Each row is a point. The last column is the point's height on a tilted bowl or saddle (a function of degree 2), plus a little noise. Count its main directions that bend up, bend down and stay straight.
In the rows, zero is written as 128.

Points (11 x 3):
[[169 158 147]
 [137 111 141]
 [149 115 140]
 [156 192 165]
 [133 197 172]
 [105 153 153]
 [ 85 150 171]
 [127  61 183]
 [ 95  98 167]
 [ 73 123 181]
 [199 105 175]]
Directions: 2 up, 0 down, 0 straight

Points (10 x 3):
[[111 131 126]
 [ 91  78 154]
 [115  73 150]
 [118 126 125]
 [ 82 110 143]
 [101 114 131]
 [ 12 100 240]
 [131 141 126]
 [143 120 128]
 [120  72 150]]
Directions: 2 up, 0 down, 0 straight

Points (16 x 4):
[[175 171 136 141]
 [ 53 200 127 119]
 [ 85 141 118 123]
 [139 162 161 162]
 [232 157 158  36]
 [137 145 186 171]
 [ 55 129 144 102]
 [127 122 215 203]
 [167 179  87 171]
 [121 119 135 143]
 [158 126 106 137]
 [ 73 100  95 112]
 [ 90 134 136 132]
 [135  68 124 161]
 [132 146 143 149]
 [120 177 124 162]]
Directions: 2 up, 1 down, 0 straight

Points:
[[181 140 140  91 163]
 [165  96 145 117 151]
 [189 119 153 129 161]
 [141  97 109 115 133]
 [139 152 156 163 143]
 [148 155 136 182 153]
 [116 143 142 212 161]
 [ 87 149 140 111 150]
 [136 166 150  16 208]
 [130 170  61 181 150]
 [220 102 127 101 186]
 [196 121 115 170 165]
 [236 103 140  69 219]
 [112 132 131 142 137]
 [208 110 143  63 196]
 [155 145  80 119 139]
 [142 181 139 109 154]
 [ 81  77 106 192 146]
 [148  62 128 182 154]
 [123 126 167 145 139]
 [159 154 119 110 151]
 [118 116 134  95 145]
 [143 147  69  80 151]]
Directions: 3 up, 1 down, 0 straight

Points, 39 rows:
[[140 137 175 114 123 146 105]
 [ 50 116 150  96 138  79  85]
 [ 92 145 107 130 144  74 111]
 [139 119 160 106  96 154 111]
 [152 154  67 109 164 134  84]
 [192  98 147 114  99 113  82]
 [117  63 106 125 163  68  94]
 [ 97  71 109 164 135 168 128]
 [ 96 138 144  87 146 175 113]
 [117 142  90 161  60 163 122]
 [105  96 150 117 177 103 107]
 [176 136 101  75 126  92 112]
 [148 149 163 187  80 179 104]
 [105 109 131 109 122 127 117]
 [186 156 154  96 153 115 101]
 [111 157  74 210 105  68  66]
 [134 168 120 104 173 145 104]
 [ 97 175 129 108 172  98 107]
 [105  43  45 172 146 104  53]
 [ 84 104 114 140 167  81 106]
 [ 46 143 139 134 130 139  89]
 [118  99  73 230 156  94  89]
 [139 164 104  61 207 156  75]
 [183  82 135 181 112  83  70]
 [ 82  87 119 188  91 144 116]
 [204  72 108 132 115 150  78]
 [134 173  78  48 123 129 106]
 [ 85 126 131 200 134 117 113]
 [138 123 150 196  41 169  96]
 [113 116 167 131  66  97  78]
 [ 99 130 141  44 104  91 116]
 [ 87 128  59 122 119 157 103]
 [129 117 196 189  97  48  60]
 [141  78 130  87 154 137 102]
 [180 120 166 123 102 153  93]
 [141 122  99  73  63 141 119]
 [157 154 126 186 142  95  97]
 [173  94  33 170 116 143  65]
 [ 67 149  38 115 135 100  47]]
Directions: 1 up, 4 down, 1 straight

Points, 43 rows:
[[129 163 118  63 134 136 143]
 [ 45 140 203 176 101 167 157]
 [122 138  82 115 120  86 132]
 [ 77  99 130  67 119  98 168]
 [192 152  63  74  89 142 185]
 [182  86  96  87 101 154 182]
 [121 158  94 117 148 152 123]
 [137 150 177 152  95 153 128]
 [111 155  62 117 149 137 127]
 [ 54 209 128 150 109  93 144]
 [111 166  69 150 206 127 175]
 [ 91  78 121 141 126 128 131]
 [ 92  98 117 160 183 121 145]
 [ 96 142  64  82 180  92 181]
 [ 92 129  67  62 108 150 125]
 [112  75  92 120 209 149 182]
 [ 80 127  99 165 156  36 157]
 [ 88 173 193 169 154 155 170]
 [ 80 131  88 181  88 122 120]
 [184 102  85  92 135 150 182]
 [151 116  43 174  27 160 211]
 [100 123 121  41 123  79 190]
 [129  72  91 106 111 158 148]
 [195 172  83  94 153 152 194]
 [165 150 113  62 137 104 177]
 [131 125 181 132 119  64 157]
 [114 147 162 111 129 141 124]
 [122 114 140  92 111 123 129]
 [152 141 148 172 128 104 134]
 [ 52 147 129 157 134 116 134]
 [204 107 149 104 117 100 188]
 [162 115 151 111 104 110 146]
 [ 95 101 180 125 158  74 168]
 [191 125  52 119 132 168 194]
 [146 163 148  90 162 103 171]
 [118 144 189 211 131 155 153]
 [129 195 196 150 154 116 190]
 [ 75 159 133 166 163 101 148]
 [115 190 136 121  49 137 117]
 [113 104 127 196  85  62 152]
 [ 87  97 127  34  95 120 170]
 [ 87 136 106 116 200 186 163]
 [138 157 147 104 130  98 145]]
Directions: 4 up, 0 down, 2 straight

Points, 65 rows:
[[158  55 116 138 104 131 138 124  91]
 [130 193 126 138  64  72 109  93 100]
 [193 118  73 124 168 163 114 176  71]
 [182  40 122  98 161 158 123 135  80]
 [196  77 166 172 167 103  59  92 127]
 [139  79 179 134 107 153  95 101 126]
 [176 125 113 158 151 144  54 100 155]
 [ 87 132 119  87 110 150 102 115 159]
 [130 176 140 173 140  87 101 184 126]
 [156 168 106 174 138 106 139  79 160]
 [121  63  77  57 148 122 178 111  80]
 [131 116 120 145 113 122 101 169 141]
 [ 70 130 142 160 156 147 150 184  59]
 [111 149 154 122 163 171 157 116 167]
 [155 118 136 139 148 138 129 136 146]
 [ 47 171 168 130 146 123 156 177  40]
 [179 116 125 104 107 158 111  65 170]
 [128 144 137 176 139 162 145  84 185]
 [177 149 131 104 125 147 198  60 223]
 [111 116 187 158 150 143  69 126 124]
 [122  95 131 188 102  88  88 151 146]
 [121 111 104 125 116  72  79 139 150]
 [156  80 225 173 183 187  80 116  54]
 [180 132 100 145 131 138 122  92 167]
 [ 88  82 116 133 110  74 108  84 106]
 [169 127  87 162 198 105 148 121 143]
 [ 99 127 106 114  77 143  66 129 163]
 [112  64  90 135 147 193  97 109 165]
 [ 83 105  71 134 160 118 139 166  99]
 [183 126 101 148 138 102 207 129 116]
 [100 154 141 113 123 145  82  66 179]
 [196 127 193 185 131 106 121 130 118]
 [117 112 153  56  68 155  79 152 127]
 [ 83 104 148 165 146 119 194 100  80]
 [ 96 167 122 100  60 129 123  99 129]
 [ 60 163  49 116 213 121 104 124  92]
 [178 120  76  84 173 105 136 105 147]
 [158 139 111 132 124 116 149 141 145]
 [143 126 123 106 105 122 140 106 146]
 [158 121 149 149  88 166 120 132 140]
 [ 85 178 145 158  92 154 124 111 140]
 [104 119 135 129 149 131  98 126 156]
 [108  98 135 142 249 136 168 122 140]
 [214  58 135 126 148 119 126 122 105]
 [132 155  83 130 114 161 112 165 116]
 [177  92  79 123 236 131 134  92 158]
 [133 148 174 119 189  64 145 109 123]
 [121 183  64 151 113 114 169 149  70]
 [140 132 144 150 170 111 158 130 137]
 [156 121 185 206 145 120 106 100 130]
 [ 30 130 144 102 187 111 150 130  98]
 [130  73 179 109 130 106 166 163  57]
 [115 114 171 121 124 141  98 100 149]
 [ 75 144 123 100  74 128 173 118  86]
 [ 63 237 132 101 100  95 163  79  45]
 [178 128 123 125 150 128 146 122 166]
 [148 130 123 119  95  95 128 141 138]
 [149  87 173 125  91 133 119 176  92]
 [ 73  82  82  86  82 109 145 137  65]
 [159 152 153 111 130 148  65  79 160]
 [137 128 228 155 181 168 139 124  85]
 [163 151 151 136  68 114 127 168 149]
 [116 146  79 198 199 186 121 119 111]
 [132 170 122 106  99 156  81 154 150]
 [178 160 139 123 162 147 111 129 166]]
Directions: 2 up, 4 down, 2 straight
